Each row of a before or after table is a point. One or more steps were done to the points. Then noise was added and the rows were shuffled. The steps act on how far a point lies along the listed directions, d1 being the first. What was done? A step turns or swaps two directions, mirrors them in a line or flattens them onto one, adds a multiple of one to another, or multiplies one. Angles are multiples of 10 degrees, from the lower direction toward the higher: turns from -170 to 170, lines from 10 to 170 but not 90. Use the fewest steps. Two steps may share a direction if one is a turn and the other turns, adds or multiplies; they go together, in the order done. Otherwise the lowest direction goes first.

Directions:
(1): [ 0 42]
(2): [42  0]
Before (8 x 2):
[[ 26   8]
 [ 21 -35]
 [ 67   8]
 [-21  -3]
 [ 40  -4]
 [  9   4]
 [-26  45]
 [  7  51]]
After, 8 rows:
[[ 12  23]
 [-44  17]
 [ -3  41]
 [ 50   2]
 [ 42 -33]
 [  3  67]
 [  1  11]
 [ -2 -21]]
Steps: swap d1 and d2

Directions:
(1): [  2  53  34  -8 -37   7]
(2): [ 41  35   0  17  46 -13]
(3): [ 10   6 -24  34 -10  58]
(4): [-52  11  23  38  25   0]
(5): [ -9   1  17 -46  35  41]
Before, 13 rows:
[[  19   33   -7   29  -37   22]
 [  22   26    3  -11  -43   -1]
 [  -7   27   14   -2  -33  -24]
 [ -19   31    6   13  -60    2]
 [  35  -18  -64   18 -111    3]
 [ -10   33   13   27  -18  -22]
 [ -29  -14   25   22   53  -16]
 [  24   12  -27    1  -38   20]
 [ -61  -20    5    5  -25   26]
 [   7  -34  -71   50  -34   37]
 [ -43  -23   11   23   16    6]
 [ -22  -29   15  -10   56  -11]
 [   4   -7    2   19    8   15]]
After, 13 rows:
[[  -9   21    3   28   -3  -41]
 [  11   23    7   14   23  -53]
 [  -9   40   39  -47  -20    7]
 [  38    5    1  -18   14  -25]
 [ -11   45   14   51  -67 -100]
 [  23   24   -1   35   10  -21]
 [  11  -41    2  -50    9   35]
 [  35   51   11   -7    5  -37]
 [  -6  -14   18   -5    7  -12]
 [ -61   -4   22   -6  -35  -76]
 [  -4   -7   22  -48  -10   16]
 [  35   26   -6    6    4  -15]
 [  -3  -31    1  -25   -2   57]]
Steps: turn d1 and d2 by 80 degrees; turn d4 and d5 by 50 degrees; turn d3 and d4 by 140 degrees

Directions:
(1): [-25  17  -7  30  -1  17  78  -1 -30 -24  13]
(2): [-17 -60 -11  60 -12  12  -1  12  10  30 -29]
(3): [ 15  -5  57  13 -35  -7  23 -21  59 -10  20]
(4): [ 12  31 -37  48  -6   0 -27 -22   7  20  59]
Before, 13 rows:
[[-14 -44  23 -20   3 -14 -28  21  -4  24 -78]
 [ 25 -24  54  29 -19 -21 -31 -33  68   4   4]
 [ 18 -14  20 -72  -1 -15  -7   7  13 -23 -23]
 [  5 -48  32  45 -51  -1 -19  -7  79  20  -6]
 [ 15  28  19  20 -10   3  66 -40 -12 -37  28]
 [  8   6 -14 -45   7 -16 -27  -5   7  13 -15]
 [ 22  11  28  15 -28 -18 -51 -33  64  10  23]
 [-19  28 -10 -23   1 -14  43 -13 -21 -15 -10]
 [ 14  68  43 -24  -1  17  83  -6 -24 -32  24]
 [-14 -49  -4 -31   7 -22 -15  38  -1  -9 -87]
 [  3 -32   8 -60   3 -10 -27  27 -22  13 -55]
 [-15  26  32 -29   0  21  58 -23  -5 -23  31]
 [-13 -19  -5 -43  26 -10 -23  18 -12 -11 -20]]
After:
[[-22  20  32 -57  -4   6  76  12 -20 -57 -29]
 [-13 -23 -31  23 -10 -16 -23  -8   3  35 -24]
 [  2  19  60 -62  -4 -15  11 -12  22 -38 -27]
 [ 12   0 -39 -53  20 -10 -42  11 -22  -2 -10]
 [-10  55 -78  -6  27 -17  -5   8 -52 -20  10]
 [ -3   5  54 -59  21 -12  32  -5 -14 -50 -39]
 [  9  43 -50 -32  14 -10 -26   4 -54  10  24]
 [ 11  25 -21 -36   4 -17 -24 -14   9  14  12]
 [-19 -65   6   0   6  21 -26   6   6  40 -34]
 [  9 -72  18  31  -9   4  -1  -6   6  13 -60]
 [ 15 -65   6  25   0  17 -43  31   7  62 -67]
 [-18  65 -38 -19  26  -9   6  -3 -65  -4   9]
 [ -4  17 -36  -9  24 -10 -35  -1 -13  -2  34]]
Steps: mirror d1 and d2 in the line at 40 degrees; turn d3 and d4 by -90 degrees

Directions:
(1): [ 13   3 -18 -10 -41 -13 -50 -28  26   9  -1  -7  -7  86  -3  45 -44   9
 -11  -5]
(2): [ 10  24  32  36  23 -34  27 -31  35  15 -68 -30   1  11 -51  14  20 -33
  16 -11]
(3): [ 37  31  48  -1   1  41  -6 -10  38 -62  43  40 -22  -3 -42   5  -6  -8
  16  17]
(4): [-22  23  47  -4 -13 -35  35 -18  -8  -9  12  44  44  21  17   4  12  59
   5 -58]
(5): [ -1  23 -13  24 102  39 -12  19  -2 -15   0 -13  24  39  24  26  -1  21
  -8  -7]
Before:
[[  1   0  25 -18 -40 -10   6  -5  -8  -5  19  29  12   6  -3   7 -20   4
    0 -27]
 [ 12 -31 -37 -17 -40 -19 -34  -4   2  24  -5 -12 -12  24   9  -1 -21  -5
   -7   2]
 [ 11  -6  13 -30 -33  -1   2  -4  -7 -10  19  19   0 -10  -1 -14   3   0
   -1  -4]
 [  5  15  30 -13 -23  -1  15  -5  -3 -21  37  24   8 -12   2 -17  11  15
   18 -17]
 [ 18   4  40  -3 -35 -16  -3 -25  22 -21   9  20  -3  26 -13   4  -7  13
    3  -5]
 [ 19   8   5   2 -28  -5 -10   0   8  -4  -4   2  -4  -3 -16   0  -7 -24
    5  18]
 [  6  21  20  10  26  11   2   8   6 -24  18   9  18  27   1   0 -15  22
    4 -17]
 [  5  22  24   8  -3 -14  25 -13  20  -7  -8  12   6   7 -10  14  15   8
    4 -11]
 [  5  29  27  43  93  28   0  -6  19 -21 -22 -12  13  15  -9  18  20   8
    7 -10]
 [  3   9  40  -5 -14  -9  19  -9 -11 -23  18  31  11 -20  -7  -8  -5  15
   10  -9]
 [ -1  25  34  12  28  -1  11  -8   8 -13   7  30  22  12  -5   2  -4  18
   -2 -20]
 [ 16   5 -24 -17 -26   0 -45  12  10   0   6 -14  -9  64  14  34 -35  14
  -13   2]
 [ 31 -11 -15  -6  -7  37 -32  15  17 -16  22  -9 -35 -10  -7   6 -23 -40
   -2  44]]
After (13 x 20):
[[  1 -22 -10  -9   9  27   9  37 -22  -4  26   2 -11 -64  25 -27   8 -18
   -3  26]
 [ -8  -3 -20  -3 -19 -23   2  -4   0  22 -10  -8   6  25  19  18  -2  12
  -11  -7]
 [  7 -14   0 -23 -62  -7 -15  -5  -3   5  14  11  -7  12  -7  11 -34 -16
   -5  -7]
 [ 33   1 -26  -1  15  37 -37  32  15 -12   0 -32 -34   7 -11  12 -15 -31
   -5  41]
 [ 36 -16  -2  -5 -24   4 -11  -4  24  -6  -6  -6 -36 -29 -37 -21   1 -45
   14  27]
 [ -5  -9   6 -19 -46 -24  -9 -13 -19   2  15  17   9  13  13   5 -27  21
   -3 -10]
 [  4 -35 -17 -17 -55 -19 -25  -5  -6  17   2 -13 -14  16  18  -6 -18  -1
  -13  15]
 [-28  10 -23  37 122  26 -15  16 -19  10 -24 -29  43  47  53  29  10  45
  -14 -28]
 [-11   3 -16   4  22  -2 -22  -1  -6  15   3   5  23  46  24  17 -27  24
  -19 -15]
 [  0  -1   1 -25 -55 -13 -13  -9  -7   1  34  13   5  19  18  -3 -11  18
    6 -16]
 [  3  -9  -9  -5 -38 -17  -1  11 -16  15  -5  -1   1 -26   6 -15   1 -19
    1  16]
 [ 12 -14   6 -38 -56  -9  -5  -8  -7  -3  19  17  -6  -9  -3 -14  -3  -6
   -2   0]
 [  1   5 -18   7  37  16 -21  19  -8  -5  15 -14  18  48  26   9 -29  24
   -9  -9]]
Steps: turn d1 and d4 by -70 degrees; mirror d2 and d3 in the line at 150 degrees; multiply d5 by 1.6

Directions:
(1): [-65 -15 -12 -11 -39  -3  14 -40  15 -14  16 -57  17 -17   5 -15  -7   7
 -11   2 -20  10  54  36 -22  35  47 -72   2  16 -55  38  40   0 -37  -2
  20  26  37   5  31 -19  38  -3 -26  34  -8  40]
(2): [  6 -54  -4  20  12  22  35  14 -37  -3  23   5  40  30  56 -23 -44  25
 -30  -9  26  36  12 -49  -6 -33 -11 -70  13 -11  -1 -16  28  22 -12  39
   6 -25  -7 -10  -2 -77  -7   6  51 -39   9 -34]
(3): [-47 -32 -24 -22 -41 -32  63  21  43  12  24  21 -41   9  34   4  -3  10
  46   6  -4  47 -14  47  21 -31 -30  31  35  22  -7  42   3  33  20  -9
  45   3 -21  19  40   9 -58 -15 -12 -50  -2  -7]
(4): [-54 -11 -10  -2  15  14  -6   0 -49  26  11  31  -8  20  -3  14  -6  27
  17 -59 -43  21   8 -33  22 -21 -30  13 -48 -32 -19  -2  74 -40  23   7
  48  30 -26  39 -39  51  30  48  -3  14  15  22]
Before:
[[ 81  28   8  -9  13 -24  15  47  31  13 -12  69 -46  -3 -17  18  37 -37
   55  27  36  11 -54   6  31 -34 -70 118  25   2  57 -11 -64  31  53 -27
  -32 -36 -37  -2   7  17 -90 -24  17 -53  -5 -62]
 [ 55 -17   7  25  45   8  16  43 -38  25   9  71  -3  42  40  13 -27  25
   -2  -9  30   7 -47 -71  21 -49 -52  45  11 -21  59 -61  -2  -3  50  13
    5 -29 -46  18 -20 -15 -53   7  39 -58  16 -70]
 [ 20  19  36  -6   2  19 -44 -27 -18 -29 -21 -51  31   6 -11 -42 -33 -12
  -63   2  11 -24  21  12 -36  23  61 -71  -8   1 -14 -14  -2  -7 -19   5
  -47 -14  51 -27   6 -57  60 -14  -3  34   3   1]
 [-26  10 -25 -22 -37 -12  28   9  43 -12  10 -19 -32 -24  12   5  15  -1
    9  19 -21   0  15  43 -17   4   3  10  32  47 -18  46 -26  28 -17   2
    2   4   6   9  48  -1 -24 -31 -38  -3 -10   2]
 [ -6 -20 -19 -23 -42 -31  53  24  61   9  21  -5 -28  -4  31   6   5 -10
   28  25  29   8 -16  66   6 -14 -15  29  42  30  -9  40 -19  38   4   0
   24   1 -15  -2  65 -11 -71 -29 -16 -30   4 -10]
 [-20 -42 -30 -17 -25 -12  73  -1  54  -5  26  -8 -12  10  48 -21 -37  19
   28  26   3  48  -3  41   2 -29  -2   9  45   7 -15  33 -22  42 -15  11
   39 -28 -15 -12  39 -49 -55 -24  -4 -46 -20  -2]
 [ 13   0 -16  25  -3  20   2   8 -24   4  -4   2  30  13 -17  -3  -3   8
  -22  -8  13  -5  -4 -33  -7   1  10 -21 -23  -5 -12 -15   7  -8   3   7
   -1  -4  15 -14 -22 -17  30  13  17  11  -1 -24]
 [  2 -10 -17   5 -19 -22  41   9  31 -31   2   8 -19  -2  14   7 -17  13
   12   8  -3  23   4  28   2 -20 -12  17  22  19  11  18 -14  25  12  -4
   19   2  -6   1  19 -34 -26  -9  10 -19 -16  -5]
 [  3   3   5  -8 -12 -11  11 -14   9  -8   6 -15  -3 -28   8 -22  18   5
   26  24  16   0  -2  30 -10   7   7  -7  17  21  -8  -1  13  16  -9   0
    4   8  -5  -1  25 -11   1 -34   3  -2   1  14]
 [ 15  24  -2  -5 -24  -5 -27 -20  15 -31 -15 -27   1 -22 -26 -15  13 -30
  -14  42  18 -26  25  29  -2  37  31 -27  -6  25   5 -20 -31  10 -33 -18
  -30 -10  26 -12  36 -21   8 -24 -14  12 -12   3]
 [-18 -24 -16 -12 -41 -27  19 -11  49 -17  21 -25   8  -7  29 -23  -3  11
   24  38   0  25  27  41  -8   3  11 -22  29  33 -27  31  -7  16 -18  -5
   23  -4  18   3  40 -43 -33 -29   9 -23  -6   3]
 [-47 -29  -9 -23 -63 -31  57   8  40  10  17   1 -33  12  21  23  -6  13
   29  10 -15  35  23  39   2 -22   0   8  44   3   0  55  20  28  -3  -9
   63  13 -12  24  41  17 -31  -9   6 -44  -2  19]
 [ 87  -2  -3  19  40 -24   0  63  22 -11  -5  63 -30  36  14  20   6 -22
   20  22  52  -7 -93 -34  25 -67 -68  86  17 -17  83 -28 -81  37  46  12
  -13 -45 -45 -13  -9 -14 -75 -16  60 -69   8 -49]
 [ -3  -6 -15 -31 -43 -40  34  23  53  13  12  -7 -47   8   4   5  33   4
   49  40 -18  -4 -16  68 -21   5   3  43  22  37 -16  34 -29  24   3 -11
   -1   9  12   4  26  13 -38 -29 -14 -17 -20  -4]]
After, 14 rows:
[[ -5   3 -11  15  15   5   2  -1 -24 -20  -4  18  -3   6  -7  15 -18  25
   -2 -34 -29   9  15 -20   6 -18 -17  12 -28 -13   4  -8  31 -19  18   5
   24  19 -15  16 -31  -4  25  31  15  17  -4  13]
 [ 62  15  10  14  41  -8  -2  42 -12  28  -5  75 -32  26   9  28  -1   8
   19   1  21 -15 -63 -43  26 -34 -50  96   9 -13  67 -54 -28 -11  62 -10
   -1 -20 -46  21 -18  29 -61   0  13 -44  10 -57]
 [  6  20   0   4  -7  13 -43 -28 -22 -27 -13 -25  18 -14 -28 -16   4 -19
  -28  17   6 -27  37  -3  -3  35  31 -47 -33   5  -4 -35   4 -11 -35  -7
  -24  -2  24  -4  11 -19  38   0  -5  29  -4  11]
 [-55 -24  -3  -7 -22   4  16  -2 -30  22  12  14  -7  26   5  29 -15  30
    9 -40 -42  25  38 -23   5 -24  -7  -9 -13 -37  -8  24  77 -19   1   7
   71  30 -21  39 -15  40  26  38  19  -8  11  34]
 [ -3   2   8   0   9   7 -10 -19 -28  -2   4  -9  12 -21   0 -20  13  15
   14  -3   3  -3   7  -3  -9   5   4 -20 -11   1 -13 -17  44  -8  -8   9
    8  17  -9   7  -5  -1  33  -9  10  16   8  22]
 [ 44  69  16  -6  42   4 -57  10 -28  25 -28  62 -36 -12 -76  37  55 -30
   48 -31 -23 -24 -25 -27  32  -2 -55 120 -56 -36  28 -27   3 -46  55 -35
  -20  11 -31  27 -55  95   2  31 -12  33   5  -5]
 [ 25  -4 -18  18 -18   3  23  19   9  -1  -2   2  16   9  -7  -5   0  -2
  -11  18  31   0 -18  -7  -7  -3   7  -5   9  13   0  -5 -27  17   5   0
   -7 -17  14 -22   5 -30  -6 -11  16 -13  -7 -38]
 [ 66  46   7  18  66  -8 -68  36 -17   2 -26  65 -35  23 -48  43  33 -23
   23 -22   2 -45 -81 -54  30 -37 -61 118 -52 -47  69 -43 -41 -30  55  -4
   -8  -5 -43  12 -62  70  -6  26  28   3  15  -1]
 [ 34   7  34  -5  -3  13 -24 -13  -5 -31 -16 -46  29  12   7 -47 -40 -12
  -63  17  28 -13  10  15 -36  11  54 -70  14   9  -3 -13 -20  15 -18  11
  -51 -30  46 -35  20 -81  32 -27   9   6   1 -19]
 [-22 -19  -7   8   8  13 -28 -19 -34  -2  15  -5  37  12  12 -16 -14  32
    1 -20 -29  15  39 -36  -2  -3  -1 -40 -38 -15 -32 -10  57 -39  -9  16
   31  12   5  22 -29 -17  32  27  28  15  11  15]
 [-43  12 -19  -5   3  27 -14  -6 -35  -1   7 -12  -1 -10  -4   8   3  20
  -16 -37 -52  -8  38 -25 -16   5   1 -20 -31   4 -34  15  43 -25 -18  21
   13  25   1  29 -10  20  46  21 -26  39   6  22]
 [-29   2  -7 -15   0   2 -20   0 -32  26   8  -3 -14  19 -24  11  24  26
   23 -24 -58 -19  16  -2 -20  15   7  11 -55 -13 -39   2  53 -41   2   6
   13  40   9  28 -42  47  49  32  -8  42  -4  27]
 [-25 -23 -16   7  39  37   2 -13 -51  16  13  19  17  30  11  -6 -41  42
    3 -50 -40  27  11 -52  11 -32 -15   4 -45 -54 -21 -18  55 -37  -2  29
   47  -2 -32  14 -52   3  30  49  11  12   1  22]
 [-27  -1  -6   0  21  22 -22   0 -50  29  10  11   8  14  -7  18  -1  16
   -1 -58 -23 -15  13 -27  11  -7 -20   7 -58 -36 -28  -8  75 -48  10  19
   37  37 -25  29 -29  43  33  50  -7  44  26  26]]
Steps: turn d1 and d2 by 30 degrees; mirror d3 and d4 in the line at 40 degrees
